Each point is reached from the start by the listed moves, each made 0, 1 or 2 times, or once backwards (-1), plus a little noise. Say if it took an odd or an even number of moves. Then give how often each move was made.
In the rows, 128 means zero.

Moves:
(1): [ 88 163 122 146]
(2): [107  90 146 137]
Start: [111 120 114 149]
Points:
[  7 152 121 195] -> odd (2, 1)
[131  47 138 139] -> even (-1, 1)
[ 48 117 126 178] -> even (1, 1)

Moves:
(1): [147 126 101 110 173  93 140 144]
(2): [120 108 134 147 102 136 150 156]
(3): [123 149 122 138 115 135 151 123]
(4): [116 111 140 103 110 124 136 133]
(5): [110 106  95 130 103 129 119 119]
(6): [145 142 115 121 118 150 115 132]
Start: [167 134 118 151 115 128 118 130]
Points:
[193  76  41  71 169  74 100 164] -> even (2, 0, -1, 1, 1, 1)
[162  76  54 114 132  60 165 190] -> odd (2, 1, 0, 1, 1, 0)
[154 166  93 119 153  75 177 107] -> even (1, -1, 2, 1, 0, -1)
[106  17  41 122  64  52 221 201] -> even (2, 2, 1, 2, 2, -1)
[ 86  25 166 137   7 138 122 147] -> odd (-1, 1, -1, 2, 1, -1)

Moves:
(1): [122 113 119 131 123 125 111 127 128 138 137]
(2): [145 131 115 130 136 107 130 136 132 146 122]
(3): [ 99 138 110 134 118 121 117 139 122 118 123]
(4): [144 117 125 104 120 142 141 124 112 131 109]
(5): [116 123 125 131 143 123 132 142 114 130 146]
(6): [143 119 117 116 110 147 134 129 141 131 132]
(7): [119 130 145 118 131 148 135 137 132 136 119]
(8): [102 114 118 128 136 106 126 127 148 128 141]
(9): [112 132 130 147 109 133 148 116 125 132 141]
(10): [131 142 121 139 132 145 144 122 129 133 117]
(11): [124 139 129 120 122 130 125 118 125 141 133]
Start: [133 126 133 136 141 112 145 128 120 145 147]
Points:
[ 77 136 150  89  87 168 179 129  87 150 167] -> odd (-1, -1, 1, 1, 1, 1, 1, 0, 1, -1, 2)
[154 148 207  78 132 153 160 110 138 181 130] -> even (-1, 0, -1, 0, -1, 0, 2, 0, 0, -1, 2)
[ 24 176 123 169 184 141 171 180  77 151 126] -> odd (0, 0, 2, 0, 2, -1, 2, 0, 0, 2, 0)
[  7 145  74 191  35 185 157  93 176 164 180] -> even (2, -1, 2, -1, -1, 2, 1, 1, 2, 2, 1)

Moves:
(1): [129 137 132 121 140 119 136 122 134 131 114 134 120 133 125 127 122 125
 124 120]
(2): [134 132 118 128 126 129 123 132 139 128 134 125 135 138 119 140 110 144
 133 126]
(3): [127 127 131 128 117 128 137 136 119 132 131 134 126 124 132 131 130 133
 132 132]
(4): [134 147 124 128 125 122 126 130 130 134 128 148 132 133 126 129 133 139
 123 123]
(5): [137 129 127 127 126 121 132 138 125 125 119 120 135 129 123 129 135 120
 128 124]
(6): [130 128 116 120 127 121 127 124 128 130 129 125 119 128 125 117 131 135
 128 129]
(7): [130 125 129 132 119 118 124 130 138 132 119 129 129 126 137 130 130 128
 124 128]
(8): [128 114 133 131 127 127 115 136 128 134 122 135 139 131 136 130 139 143
 134 127]
(9): [113 130 136 143 130 134 128 115 127 121 116 120 118 149 126 134 136 129
 121 127]
(10): [132 142 127 140 128 134 127 124 133 132 125 126 125 121 137 135 129 125
 127 117]
(11): [131 126 125 119 120 133 126 128 131 132 130 118 131 124 134 127 130 132
 132 133]
(12): [127 110 130 117 105 123 115 132 121 138 118 111 132 116 126 129 133 130
 113 124]
(13): [127 139 136 134 136 145 129 132 143 126 130 124 127 124 120 107 125 138
 122 119]
(14): [117 134 111 132 123 133 117 127 130 134 122 142 142 121 133 130 126 132
 132 133]
(15): [129 139 129 136 136 125 133 121 125 120 132 123 124 120 126 130 130 139
 132 127]
(16): [125 144 132 130 135 129 124 134 129 124 130 123 127 128 131 126 116 136
 123 123]
(17): [136 122 136 128 133 138 135 127 122 121 122 133 132 139 129 118 126 137
 117 125]
(18): [128 131 132 127 124 128 116 126 122 127 122 126 113 128 124 135 122 125
 125 134]
Start: [136 124 123 127 135 125 129 122 130 131 129 131 122 127 130 126 124 119
 126 130]
Points:
[135 178 153 162 169 148 104  67 175 131 108  85  42 114 120 121 138 156
 121 100] -> even (1, 0, -1, 0, -1, 1, 0, 1, 1, 2, 1, 0, 2, -1, 2, -1, -1, 2)
[202 123 126 132 140 170 164 180 158 111 153 104 164 159 119  69 144 249
 149 110] -> odd (-1, 2, 2, 0, 2, 2, 0, 2, 0, 0, 2, -1, 2, -1, 1, 0, 2, -1)
[100 155 121 157 113 109 121 118 150 180  46 206 149 162 220 155 175 151
 134 126] -> even (2, -1, 2, 1, 0, 0, 2, 2, 2, 1, 2, -1, -1, 2, -1, 1, 0, -1)
[138 132 100  37  92  54 110 139 129 188 112 141  99  92 162 104 117 134
 114 140] -> odd (2, -1, 1, 1, -1, 2, 1, 0, -1, -1, 2, 1, -1, 0, -1, 2, -1, 0)
[135 170  98 134 145 115 102 104 174 124  67  89  90 162 131 121  74 120
  85 106] -> even (1, 1, -1, -1, 1, 2, 2, -1, 1, 1, 0, 0, 0, 1, -1, 2, 1, 1)
[125 148 154 152 105 198  61 153 136 146  61 112 149 125 158  97 129 210
  85 108] -> odd (0, 0, 1, 0, 1, 0, 0, 2, 1, 1, 2, 1, 2, 2, 0, 2, 2, 2)

Moves:
(1): [124 130 113 123 138 137 122 122 143 129 120 127 128 134 128 131 130 114
 126 143 130 135 130 132 132 119 121]
(2): [122 131 115 138 131 129 126 121 128 120 145 137 129 122 134 123 123 117
 134 134 127 125 145 124 126 122 136]
(3): [117 131 142 125 131 132 123 122 122 132 124 112 121 133 125 130 145 133
 129 126 128 127 125 120 130 129 116]
(4): [133 123 124 129 130 125 125 129 136 126 122 131 134 132 126 128 127 131
 131 130 126 135 132 116 116 137 122]
(5): [127 126 133 115 121 128 119 130 118 113 128 118 121 128 116 122 125 140
 130 135 135 135 125 119 121 141 126]
(6): [126 118 128 128 127 125 126 113 130 121 129 131 136 121 134 119 129 135
 128 127 125 136 150 141 124 124 126]
(7): [130 141 132 137 144 136 114 137 122 128 134 122 117 136 141 123 132 134
 134 135 110 122 139 126 124 135 127]
(8): [122 116 132 116 119 114 147 136 122 132 120 128 120 150 114 130 144 137
 123 131 135 135 135 125 127 114 121]
(9): [135 114 123 138 127 119 116 109 125 124 103 130 135 112 132 106 123 127
 116 137 127 135 141 115 124 141 119]
(10): [125 136 119 129 142 130 134 130 145 128 153 141 130 123 127 119 113 129
 130 126 140 126 141 123 136 137 140]
(11): [126 123 119 133 124 135 129 125 125 125 122 133 137 133 125 127 118 126
 137 129 123 132 131 125 129 121 126]
(12): [114 110 124 133 119 137 132 116 135 129 121 144 124 133 119 130 109 116
 131 124 146 142 139 147 128 127 121]
(13): [124 132 129 134 130 115 115 132 111 119 115 124 129 136 114 122 134 133
 133 118 133 130 135 126 123 127 110]
(14): [136 115 136 116 126 127 143 128 121 131 132 127 113 123 126 127 136 126
 129 132 123 125 112 134 138 140 124]
(15): [131 122 125 129 125 130 127 118 129 119 127 125 129 121 128 134 117 130
 121 127 120 119 132 126 130 133 126]
(16): [137 123 138 126 129 125 116 121 137 122 131 118 137 135 125 120 132 131
 124 119 119 129 136 119 123 145 129]
(17): [128 140 142 142 125 134 138 141 135 139 137 138 122 126 130 131 128 123
 128 144 130 111 119 135 135 133 133]
(18): [135 131 131 133 128 125 130 125 130 124 121 128 132 119 128 128 126 120
 123 128 125 138 127 127 130 124 129]
(19): [119 125 134 131 125 130 129 131 128 125 144 134 125 138 123 132 134 132
 131 132 131 133 119 130 128 133 133]
(20): [126 115 126 118 128 118 137 128 123 134 117 125 135 112 128 142 115 125
 136 137 135 138 128 137 135 129 127]
(21): [127 123 125 125 133 134 131 126 130 120 131 136 134 134 132 130 139 130
 134 135 139 129 132 122 123 123 136]
(22): [115 130 136 124 130 128 141 121 125 131 119 118 135 135 122 137 135 131
 126 130 128 134 126 138 121 137 123]
(23): [136 143 126 128 120 128 128 131 131 131 134 140 120 131 136 133 132 124
 128 125 119 135 131 132 137 144 134]
(24): [139 130 131 127 127 124 116 114 128 123 130 135 128 133 139 121 124 131
 131 135 136 134 126 124 121 120 117]
Start: [143 134 139 118 139 116 129 139 128 133 103 132 149 110 120 133 142 132
 130 142 130 132 129 117 132 121 118]
Points:
[131  73 132 160 146 151  58  56 145  97 110 186 150 128 121  79 104  96
 166 189 190 143 155 110 117 118  58] -> odd (1, 1, 1, 0, 0, 0, 0, -1, 1, 0, 1, 2, 1, 1, 0, 1, 1, -1, 1, 0, 1, -1, -1, 2)
[107  59 114  92 129 119 181 132 136  73 193 189 129  98 100 118 123 147
 151 249 191 111 201 130 149  89 153] -> even (1, 2, -1, -1, 2, 2, 0, 2, 0, 1, 0, 0, 0, 1, 2, 0, 2, -1, 1, 1, 2, -1, -1, 0)
[172  72 149  88 150  58 157  65 117 142  87 110 144  35 156 108 126 139
 102 190 127 122 173  94 173  66  74] -> even (0, 1, 2, -1, -1, 1, 0, 2, 1, 1, 0, -1, -1, 1, 2, 0, 0, 1, -1, 2, -1, -1, -1, 2)

Moves:
(1): [143 139 137 129 125 123 129 128 126 129 128 141 134 127 120 115 128 126
 124 133 141 141 126 123 126 127]
(2): [141 129 124 127 142 116 132 122 137 114 136 133 142 111 123 130 128 135
 136 142 118 131 123 128 116 132]
(3): [123 129 126 122 132 123 123 129 132 135 136 126 136 127 123 137 120 133
 119 132 128 126 133 126 120 130]
(4): [129 132 133 139 121 115 129 124 116 132 136 134 117 117 140 117 126 118
 125 126 133 129 128 130 126 133]
(5): [114 108 136 121 112 117 132 126 124 137 127 145 143 125 141 124 135 153
 135 133 112 123 116 128 126 111]
(6): [141 121 134 131 130 124 121 117 136 127 135 125 125 126 128 129 116 127
 113 116 135 137 134 132 122 131]
(7): [140 127 122 133 120 143 128 121 125 131 127 129 124 129 130 123 117 136
 122 114 137 133 131 136 138 132]
(8): [128 134 139 138 120 123 131 122 147 117 106 143 135 138 135 133 144 134
 116 133 142 113 117 120 134 131]
(9): [135 122 116 135 112 124 121 127 126 122 136 146 128 126 130 137 118 141
 121 124 122 135 131 126 134 108]
(10): [146 126 135 135 119 132 130 113 116 119 124 133 141 138 127 126 118 131
 115 117 130 121 136 113 140 132]
(11): [120 116 122 133 125 144 128 130 126 118 151 119 119 143 134 143 123 145
 142 123 125 134 140 145 121 119]
(12): [112 129 133 122 125 127 125 133 131 127 138 125 121 123 129 130 121 131
 130 130 117 127 134 138 131 134]
(13): [138 132 124 125 132 132 132 114 140 131 131 129 132 123 138 129 124 124
 123 122 122 136 131 122 113 131]
(14): [121 120 138 120 123 131 132 136 118 115 126 121 124 116 117 127 121 127
 132 130 132 120 142 133 125 125]
(15): [122 133 125 119 130 139 128 133 112 119 122 126 131 133 131 140 129 123
 129 146 121 127 118 136 121 126]
(16): [132 130 131 120 136 129 111 137 124 131 126 121 124 116 124 128 127 124
 135 125 134 123 133 123 122 133]
(17): [127 128 121 126 135 126 128 131 127 128 127 128 117 130 129 120 135 127
 119 129 126 127 126 122 127 137]
(18): [135 124 126 131 123 121 127 141 128 131 122 129 126 132 137 126 125 126
 141 138 127 117 125 122 128 125]
(19): [131 132 131 117 126 121 124 127 125 120 136 116 135 120 120 122 120 118
 126 115 130 130 123 129 125 136]
(20): [133 144 138 135 141 132 132 142 131 110 122 116 145 127 130 129 143 131
 130 132 142 120 128 129 134 123]
(21): [138 132 118 118 141 128 127 130 140 142 142 129 124 126 139 142 140 118
 131 136 130 129 120 125 127 129]
(22): [129 133 132 134 130 136 127 138 138 122 126 115 134 128 121 123 141 122
 127 139 129 121 130 128 121 129]
(23): [118 129 129 134 124 135 137 122 129 137 128 122 117 129 135 122 126 130
 128 136 118 141 118 122 132 130]
(24): [111 124 130 118 132 114 118 125 116 129 139 131 129 112 120 108 104 113
 118 129 135 135 122 122 140 126]
Start: [125 131 134 129 137 129 114 152 142 128 136 121 147 118 128 129 115 137
 126 135 129 119 117 121 121 136]
Points:
[241  87  77  85 154  98 109 110 153  72 229 139 203  68 108 112   7 139
  83  94 155 121 145  71 120 140] -> even (0, 2, 1, -1, 0, 0, 2, 0, 1, 2, 1, -1, 2, 2, -1, -1, 2, 2, 2, 0, 2, 0, -1, 2)
[114 135 173  86 163  68  70 163 162 114 229 118 160  24 123 101 111 118
 154 128 126 132 137 132  77 149] -> odd (1, 1, -1, 1, 1, 0, -1, 0, 0, 0, 1, 2, 1, 0, -1, 2, 0, -1, 1, 0, 1, 1, -1, 1)
[ 72  86 105  57 124 126  66 174  90 107 212 146 143  74 142 173  27 160
  77 135 149 142 133 163 106  64] -> even (0, -1, 2, 0, 1, 1, 1, 0, 2, -1, 1, 0, 1, 2, 2, 0, 1, 0, 0, 1, 1, -1, -1, 2)
